Rows are points. A path goes straight from each point to the next, and from the last back to the first. The post is the endless flat space through its rows: a point in 2 columns, a line in 3, a plane in 4, and so on, so that a path can go around it. Count how often the path circles the post. Going back the other way cancels.

Post:
[[  8  -4  56]
 [-10 -11 -22]]
Path, 8 rows:
[[ 38 -17  12]
 [ 38   2   0]
 [  6 -28   6]
 [-18 -23   8]
 [-40  -7  28]
 [-57  20  -4]
 [-39 -28  -3]
 [  5 -56  -3]]
Times around: 0

Post:
[[  5   7  37 -12 -25  -5 -30  42]
 [ -3   8  19  -6  13  33  43 -33]
 [  0  16 -18 -50 -39  -1  21 -28]
 [-10   3   9 -53 -24  35 -87   9]
 [ 11  17 -38  64 -18 -17  72 -49]
 [ 15  -4 -40  27  70  -4  38  16]
 [  8  14  -1  17 -39  45  32  24]]
Path:
[[-26  -7  15  50 -14 -28  46 -33]
 [  7 -12 -25 -18  20  -8  28   7]
 [ 29 -20 -19   9  22  26   0  22]
 [ 22  14  -6 -19  -9  22  32 -16]
 [  0  54  -5 -41   6 -19 -31 -50]
 [ -6  18 -21  29  27  20  10   0]
 [ -5  12 -38   0 -31  -1  41   8]
 [ -8 -11  -7  22   9   4   9  -2]
 [ 19 -38 -14  -4 -24   0  11   9]
 [ 61  -7  17  35  -2  25  59  43]
 [ 16  28  19  -9   2  -3 -19 -22]
 [  1  49   8  12 -24  12  18  16]
 [ 25  57  19  33 -12  35 -29  12]
 [ 44  31  -8 -14 -35   0  56   5]
 [ 26   7  -3  31 -28   1 -16  -9]
 [ 21  26 -12 -30  -6  -1  -8 -19]
 [ -8  32  20  16  -1  -2 -31 -32]
 [-22  21  15  -6 -15 -18  26 -20]]
Times around: 2

Post (11 x 12):
[[ -6   0   6 -47  -6 -43   6  -5  15  -3  -2  36]
 [-17 -18  11 -44  36  21 -10 -11  11  32  -8  79]
 [-21 -11   1 -30   0  13 -32  24 -16 -20   1   7]
 [ -9 -14  57  14  -9 -17 -43 -22  -7  56 -66 -21]
 [-39  14  56  18  -9 -36   1  36  18  27  15 -20]
 [ -5  -2  34 -12  12 -14  68  -8 -34 -23  32   6]
 [-11  -8  14  16 -35 -28 -24 -14   1 -47   7  27]
 [-21 -34 -77  -8 -22  53 -21  27 -52  24 -15  28]
 [-31 -11 -39 -32  77  29   1 -11  37  59  10  12]
 [-41   9  10 -26 -10 -22 -30 -21  30  36  55 -10]
 [  0  -7  52  15 -48  53  51  43 -10  12 -42 -18]]
Path, 17 rows:
[[-33 -20  33  -9  19  -4  -4  21  25   4  16   0]
 [-15 -10  10 -29  19  11 -28  10  26  35   1 -14]
 [-12  -2  28 -11  25   3 -18 -13  -2  49  46   8]
 [-23 -12  45 -36  23  -2  -7  29   3 -29  29  26]
 [-50 -41   9 -20 -11   8  -5  23  -6  23  20 -18]
 [-58 -16  24 -30   6 -10   6 -15   9  13 -10  29]
 [-39   1   0 -12   9  22 -31  22 -13   5 -13 -10]
 [-17  39  34 -27   4  -4 -17   5  37  63   0 -18]
 [  6 -16  14 -17  32   6 -51   7   8  12 -40  43]
 [-12 -29  -1  -1  -3  12 -23  -7  18  28  26  24]
 [-26 -33  16 -36  -4  13 -37 -33 -10  36   2  -5]
 [-62 -16   6 -37 -45  13 -10  14  -7  18  11   5]
 [-25  20  12 -45 -44  10   9 -25 -13 -11 -14 -15]
 [-17  23 -26  19  27   7  -7  22 -24  58 -21   3]
 [-35  38  13 -22  -8  -1 -17 -23  23  54  -8   2]
 [-34   8  -6 -27  -4   7  11   0  24 -45  -7 -14]
 [-39 -20  23 -13  32 -19  36  38   0  21 -14   1]]
Times around: 1

Post:
[[ 12 -15  37  35  61   4 -26 -31   5 -48  71  -7  34  10  27  -5  -6 -14]
 [-41  -7  26   0  21  -7 -39  13 -18   5  54 -21  -1  31 -35 -44   7   8]
 [ 11   9 -23  -4   3  10   7   9 -68  39  14   0   1  -6   6  27  26  21]
 [  7 -25  -3  -8 -48  31  43   5 -21 -20 -17 -14  -3 -47  -1  18  -3  26]
 [ 24 -18 -54   3 -28  20   9 -29  21  -6 -38  31  -6  15   9   9 -20  30]
 [  5  35   2 -56 -18  -7  26  49 -16  19   4  38  -4 -31 -19  15  11  -7]
 [ 18 -16 -28   5   1 -18  29 -29   3 -30 -45  24 -53 -37 -41  43   7  27]
 [-24 -15  32  49  33 -20 -53   7  -4  25  10   1  72 -12 -23  -9   1 -14]
 [-12 -13 -21  57  73 -23   0  -1  30 -39  51 -46  46   9  12  -6 -37  40]
 [-14 -22  21   4  46 -21 -11 -35  11  25  58 -43  35  21 -30   7 -43 -15]
 [ 19   4  -6 -39  -8  23   9  30 -50 -30 -54   4 -11  -6  -9  48 -28  16]
 [ -2  16  -9 -43 -41 -15   9  14 -24  -2 -48 -22 -21   9  12  37  42 -21]
 [  6  26  14  15 -38  -5  41  41 -55   2  -2  27 -15  17 -10  29   1  -7]
 [ -2  30  19  12  12 -33 -41  10 -29  40  14 -24 -20 -26   3 -38 -34 -14]
 [-22 -13  51  48  73  10 -29 -12  41   8  35 -29   9  16  17   9 -31  34]
 [ -3 -33 -40  20  48  40  51 -19  32   3 -60   0 -15 -28 -35 -23 -11 -18]
 [ 38 -37 -55  20 -21  35   8  34  24 -25 -19  -4 -39 -30 -21  38  -9  -8]]
Path, 23 rows:
[[ 34  21  -7  51   7 -14  39  21  -5 -27  25 -29 -34 -28 -17  12  -8   6]
 [  1  18 -13 -16 -19  12  -2  38 -23 -11 -13 -38   0   0  -4  24  -8  -3]
 [ 26 -13   3  17  22  47  -5  -4  60 -18 -31  26 -33  -8 -38 -33 -15 -36]
 [ 29 -25  11  39  24   8  25 -29 -23  55 -20  -5  28  17  -5  18 -27  50]
 [  4 -23  13  10 -32  -1  20  29  15   3  17 -28 -41 -16 -31  18 -14   0]
 [ 13  18 -23   7  10 -20  17  -9  -4  10  10  -9 -29  27 -33  -9  16   3]
 [ -1   5 -12 -31 -13  13 -12 -28  39 -51  14  -6  -4  22 -31  21   7  51]
 [-13 -28   9  42 -22  42   1  -6 -64   4 -14 -39  47  30  11  29 -42   5]
 [  3  29  -7  -2  33 -10  48  17 -27  11  41  20 -34  -3  27   5 -28  23]
 [ 10 -32  43   3  -8  -5   1   5 -50  13 -20 -17  14  31   1   7  -4   4]
 [  6 -32 -34  25  41  22   8  48   7 -12  -2  -1 -47 -23 -35   4 -23  48]
 [  2 -25 -28 -20   7 -10   8  22 -15 -24  53   4   8 -20 -21 -15 -51 -17]
 [ 36  -8 -47  18  67 -27  40 -33  15  43 -10   6 -16 -17  41   8 -19  46]
 [ 37   7 -32  30   6  -8 -37   7  -8  14  26  13  43  21  -7 -40 -12  22]
 [-22  38   5   8  17 -29  12   9  15   9  -7  21  -9  -7 -68 -22   1 -22]
 [-12  35 -10  22  38  -3   3 -10 -27 -17   3 -13   7 -21 -19  22 -52   8]
 [-35  -9   6  21 -12 -23  17  -9 -38   6  12  11 -16 -15  31   4   2  28]
 [  7 -50   7 -19  36   6  25 -36 -41  55  36  15  14  25 -17  11  23  12]
 [ 22   2  -3  16  24  -5   8  24   3  40  -2 -22 -35 -24  -9  40  13 -20]
 [  7  12  -3  13  24 -13  23  35 -19  22 -12 -32  50 -12  -1  33  28  18]
 [  0 -10  55   3  -7 -20 -26  18 -14 -23  14  -6 -16 -14   1  18  26 -25]
 [-13 -39  25  50  54  -6  21  17  45 -17  60   8 -19 -12   8  -3 -37   5]
 [ 35 -44 -51 -12 -20  -9  18   3  10 -12 -20 -49   8   5 -17 -11 -26 -37]]
Times around: 2

Post:
[[ 14  14  20 -31  35  34  31   0   9 -23  33 -18 -10 -14   4 -40  34  41]
 [ 14 -27 -16 -30 -13   6   2  34   6   5  53  28  17   0  45 -39  18  20]
 [ -8  23   8 -20  14  -4  -1 -31  17  -2  21  11  24 -42  76  -7   1 -50]
 [-20  17 -27 -26  12  40  20  12   1 -19 -39 -19  -7 -14 -35  27 -13  11]
 [-21  17  -8 -45  18  -3  35  42  19  14 -37 -25 -49  12  30  15   8  34]
 [-11  32  -9 -15 -40  -2  34  50  35 -47 -41  11   4 -12  30 -24  19 -11]
 [ 10  -6  -6   6 -32 -15  -3   1 -51 -43  39  21 -20 -11  12  25  21   1]
 [ -8 -12  25 -10  31   8 -30 -35  -5 -37  -3  -7  13  14  10   1  35 -29]
 [-30 -36  12  23  -5  12 -16  12  17 -31 -35  20 -21  47  54   5 -45  60]
 [-44 -13  43 -10 -33  34   5 -48  30  29 -16 -25   7  20   5  17  -2   8]
 [ 26 -17  50  21   6 -13  44  15  42 -11  42  -9  48  41   3  33  48   9]
 [-11 -14 -25  17  27  -7 -13 -36  22 -21  57 -34  14 -10 -24   7  -2  -5]
 [  6 -14  11  25 -15  19  18 -27  38  -6 -18   7   7  55  10  -8 -33 -26]
 [-25 -23  21 -39 -19 -31 -12  13 -15  -8 -20  34 -30  -3  45  -2 -50   6]
 [ -1   0  25  66 -10  21  -9 -12  41   6 -16  -1  18  -9 -28 -19  29 -14]
 [ -1 -34  30   9 -31  31   5  33  33  -1  64   4   8  42  28  -5 -26 -20]
 [-20 -13 -22 -27  11 -17  43  29  64  -5  23  35 -40 -12  19  31  19  18]]
Path (20 x 18):
[[-34  25  41 -48  12  -8 -30  24  -4 -39 -25   0  16  37  69  31  18  16]
 [-29   7  42 -11  36  30  36 -18  29  22  -4 -59 -31  54 -16 -10 -11  23]
 [-17 -21  29  15  30  39  34  12  -2  -1 -14 -27  -4  39  44 -18 -25  41]
 [-34 -42  60 -10  15   5  29  15  31   5  69  23 -23  46 -17  -3  12   2]
 [ 13   9  12  23 -12  39 -18   8  -8  21 -58  33  29  50 -11  -8 -31 -32]
 [ 28  13 -14   8 -43   5  32 -27  31 -33   0  -4  -7  33 -26  16   7  11]
 [ 32  -8  25   9  10  22  17  36  48 -32 -19 -17   0 -18 -30 -34  16  28]
 [ -7   1 -15   3  -1  35  38  30  58 -59  -1  24 -17 -11  62 -27  15 -12]
 [-29 -48  11 -10 -35  45 -16  15  -5 -25  -8 -14 -31  35  48 -16  15  26]
 [ 30 -17  -9 -17  -5  -9   7 -22  11 -37  51  -7  29 -34  32 -13  12  22]
 [ 13  18 -57 -32 -12 -15  61 -11  47  15  15  -6  13  -3  11  16 -51  12]
 [ 14  47   7  26  37  21  -1 -40   9 -34 -22   2  16  21  14  17  24  21]
 [-14 -21  12   6 -38  14 -28   7  42   9 -26  -6  18  13  13  30  55  13]
 [ 16  -2 -13  -6  15 -12  33  22  58 -31 -11 -29  24  27  26  33  20 -50]
 [-20 -11   9  15 -22  27  -8   2  -1  10  17 -35 -33  35  26  14  -7 -59]
 [-32 -27  11  21 -22  -6  19  21  10 -11 -11  30 -30  33  39  33  29  21]
 [-12 -28  13  20  39  40  33  22   5 -22  17   9  35  -8  24   6  26  22]
 [-22 -29  -6 -34  -8  22  17   5  24 -21 -31  15 -24  -6  42 -12  -1 -39]
 [ 21 -27   9 -19   1  12   9  34  70   8  11  -2  22 -24  14 -25 -39   2]
 [ 16   9  10  29 -46   5  -7 -37  -1 -34  -1 -10  -9  32   1  27  10 -13]]
Times around: 0

Post (17 x 18):
[[-19   1  41 -14 -21  20  -3   1  -5 -32  -3   3  -9 -21  21  34  42  -4]
 [-17   9 -19  11 -13 -12  26  37  -4 -32 -21  11  21 -14 -43  -2  -4 -45]
 [  0  20  -4  15 -43 -17   6  18 -16  -6  -1  52  29  -7  14  -5   3  13]
 [-15  21 -13 -11 -13  18  25  47  17  -1 -44  35 -22   5  24 -32  17  -5]
 [-22  22  13  17  23  -9  -5 -54 -13  -7  -7  -5 -31  -3  -2  35   2  37]
 [-18  -1   9  -5  21 -29  -3 -19 -18  -9  10 -43 -52   8   9  14   9 -21]
 [ 23  47  16   1 -14 -11  33 -11 -26 -20  15 -35  33 -19 -41  18   5  -5]
 [ 24  38 -19  -4  -1 -20   0 -10 -30  28 -41  42  -8  -9  31 -33  23 -20]
 [ 28   4  21  -6  36  17  10  10  21 -36   3  15  10   1 -42   4  24 -24]
 [-25 -25  -9  21  -9   2 -33 -26 -11   9 -30  -3  -6  39  -5  53  15  31]
 [  4  41 -28  32  42  -7 -13 -58 -10  24  30 -30 -36  -9  -5 -16 -16  -6]
 [ 15 -21 -10  33  29   1  28 -16  23  10 -49  -9 -20  16 -34 -30   8 -19]
 [-27  21   6  21  -8   8  14  59  25 -20  -6  30   5  -6 -10 -15  45  -8]
 [  2   0 -24 -27 -13 -11 -14  46   0 -39 -47   2   6 -35  -3  12   6   7]
 [ 21  11  -3  31  16  -2  39  21  25 -11 -12   9 -31   2  -3  25   1   8]
 [-42  14 -14 -13 -25 -27  22  -7  -1   2  -9 -32  42   8 -11  21  11 -26]
 [-16  -3  -4  -3  19 -31  14  31   0  44   0   3 -51 -25  -5 -33 -25 -22]]
Path, 30 rows:
[[ -4 -16  -9  18 -17   5  -3 -39 -36  -1 -66   0  19 -21  19  10  31   2]
 [-55   6  24  22  21   6   7  21  -1   9  -6  74 -17   8  15  14   4   0]
 [-42   0  -6  49  29 -17 -24  47  63   8  30  14  17  67 -15  27  45 -25]
 [-22  10  -4  -1   9 -38  -4  16  -3  29  25  -3 -18  -8 -28   5 -10 -33]
 [ 10  16  35 -27  -8   4  40 -44 -13 -22  55 -31 -22 -19  16   1  14 -55]
 [-10  46 -25  -4  29   7  33  23 -10  -6  -1  29  -2 -34 -43 -34 -16 -27]
 [  0  57 -27  -6   9 -33  48  25 -27  11 -19  33  40  45  -6  15 -17   4]
 [ -5  25 -36  32  14  38 -31  27  19 -19  -5 -14 -17   4   0 -36  10   3]
 [ 24  12  -7  11 -16  22  10  19  11 -13 -38  14  66  14   1 -17  43 -13]
 [ 11  50 -15 -17  42  -3  56 -19 -14 -16 -62   8   7 -50 -20 -20   0 -12]
 [-23  55 -26  -5  65  26  27 -45 -22 -26 -12 -16 -32  -7 -18 -21 -23 -33]
 [  3  39   9 -23   5  13  20  53  13  10 -17 -25  41 -47 -30  20 -14  10]
 [  1  11 -12   8  -7 -40  -8   2  -7 -11  -7  -9   8   4   4  46  13 -50]
 [ 36  45 -36  14 -23   8  47  -3  26 -52  -4 -36   9  -6 -33 -21  -9 -20]
 [ 10   1  46  -1 -22 -27  44  19 -12   3  18 -13  -2 -19 -28  27  31 -20]
 [-19  -1  22 -19 -19  43   1  51   3  31  38  23  -6  -8  36 -27  41 -40]
 [ 39  37  34  16  17  31  58 -27 -33 -26  35  -7   8  -2 -39 -59 -23 -30]
 [ 31 -32  61  -5  32   9  30  16  43  12  -9 -15  -5   8 -44  30  14  15]
 [-39  89 -78   7 -20  -7   0  42  21 -31 -38 -77  19 -13 -23  15 -19  18]
 [ -8  12  -8  13  23  -7 -13 -31 -35 -26 -27  12  26  31 -47   5   1 -18]
 [  8  34 -32  -4  62   6  25 -32  -4   7 -37 -22  -4 -16 -25 -49 -40  -7]
 [  7  19 -42  58   1 -68 -14  20 -27  40 -20 -31   7  11 -26  25 -34  14]
 [  2  16  79 -47  53  15 -13  36 -10  -9 -19  56 -69 -16 -60 -30   2  -3]
 [ -2  15 -13 -46 -19  19  15  11   1   7 -16 -66 -31  28   1  60  22   3]
 [ 15   0  -7  33  14   6  33  14  -3 -13 -29   6  -9 -29 -54   7   7  13]
 [-12  29   0 -23 -33  -4   3  48 -32 -19  12  46  -8 -28  34 -39  38 -51]
 [ -2   4  22  19  16   1  44  31  51 -14 -13 -12 -69 -40 -34 -19 -17  36]
 [-29   1  15 -16 -14  -8 -10 -12  10  -6 -43 -37  14 -45 -33  46  15  10]
 [ -1  73 -20 -11   7   5  44 -29  27 -32 -10 -29  45 -31   4   6   3 -28]
 [-18  17   7  15  27  20   5   7 -10 -15 -29  -9  26 -17 -72  18   6  12]]
Times around: 2

Post, 17 rows:
[[-17 -27 -27  -4  44 -20 -23  57 -49  -8  23  23   9 -42   3  64  28 -18]
 [ -2  24  10  46 -21  -7 -17 -11  13 -20   1   7 -53 -38  12 -43 -21  18]
 [  1  21  22  82 -50 -27  15 -37  29 -23 -33  34 -25 -51  32   8  30  30]
 [-20  12  12  35 -19 -18 -27 -20  14  -8  12   7  -7 -25 -32 -13  31 -25]
 [  6  10 -19 -15 -17  31   0 -27  41 -49  15  17  25  -5   4   8 -32 -42]
 [-28  -3  10  -8 -15  -5 -39 -11   8   5 -47  22  14   8  -2  13  -8  48]
 [ 33  38 -22  44 -59  30 -25 -40  22  12  18  10  -3  47 -16  74 -33 -11]
 [-12  11   7 -52 -70 -60 -24  44   9  -2 -46  35   8   0  11  26 -19 -21]
 [ 52 -15   4   7 -17 -17  19  -8   1 -13  -5  43  10 -12 -64  15  14  13]
 [ -1 -30  -1 -28 -46 -44  -9   6   1 -26   4  56 -49   3  35  32  42  25]
 [-31 -12   3 -34 -75  15 -45   2 -35  15 -40  17 -41 -47  31  13  -1 -12]
 [ -5  -1 -11  -5   0   4   7   1 -43 -37  27 -16   1  49  35   9  21  39]
 [ 41 -12   5  31   3   1  -3 -49 -16 -87 -49  12 -15 -20 -28   0  11  22]
 [-12  26 -21 -30   4 -11  -7 -23  59  38 -48  31  -9  51  23   6  22   4]
 [-28  11 -15 -44 -13 -38   4  16  40  14  30 -37  -5  32  -8  28  12   0]
 [ -9  11  48 -18   9   6  33 -10  25 -36 -10  13  10  32  15  44   5 -20]
 [-45   2  23 -10  -8  63 -32  36  13 -46 -40 -54 -12  11  17 -48  36  20]]
Path:
[[  3  -4  11   5 -33 -18  -8   3  13  12 -28  36 -12  28 -23 -10  -3  12]
 [ -1   2   5  10 -41  -5 -15  15  13 -13 -12  60 -26   5  13  33  21   1]
 [-11  25   8  -8 -13 -13   3   0  -8 -36 -11 -13  -2  10  -9  -2  43 -16]
 [-12  14   6 -14 -85  -9 -12  14  55   8  23   5  34 -29 -16  49  48   5]
 [  2  16  -5  -5 -23  17  -9  21   5  15  25  16  29  29   4  47  12  20]
 [-47  10  13 -25 -17 -14 -30 -11   4 -17 -26  27 -26 -15 -15  -2  -1  25]
 [-30   3 -24  -4 -36 -19   8 -30  28  -4 -19  11 -13  -2 -21  48  34 -15]
 [  3 -18 -36  34  32 -13  11   2  -8 -11 -17 -18 -22  17  21  43  -2  15]
 [ -1 -21 -35   4 -23  18 -22  12  12  -7 -41  24  20  -4  40   1  -8  18]
 [-15  13   4  39 -44  27 -22  48  16  15  -9  10 -44  31  35  55   4   2]
 [  1  27 -15   2 -19  17 -11   3  30 -55 -32  20   8  29 -22   8  -8   8]
 [-11  18 -11 -42 -30 -13  10 -64 -21 -25  28  -1  -1   7 -14  15  30  19]
 [ -1  19  18   2   1  33 -40 -26  -2   7  -1  30 -17  31   6   4   1   9]
 [ -4  -3  48   0 -29 -18  -8   5  26  -9 -30 -27  24  17   8  21  -8  49]
 [-12 -45 -15 -25 -11  15 -22 -37  65  -4 -41  40  19 -15 -17 -13  10   7]]
Times around: 1
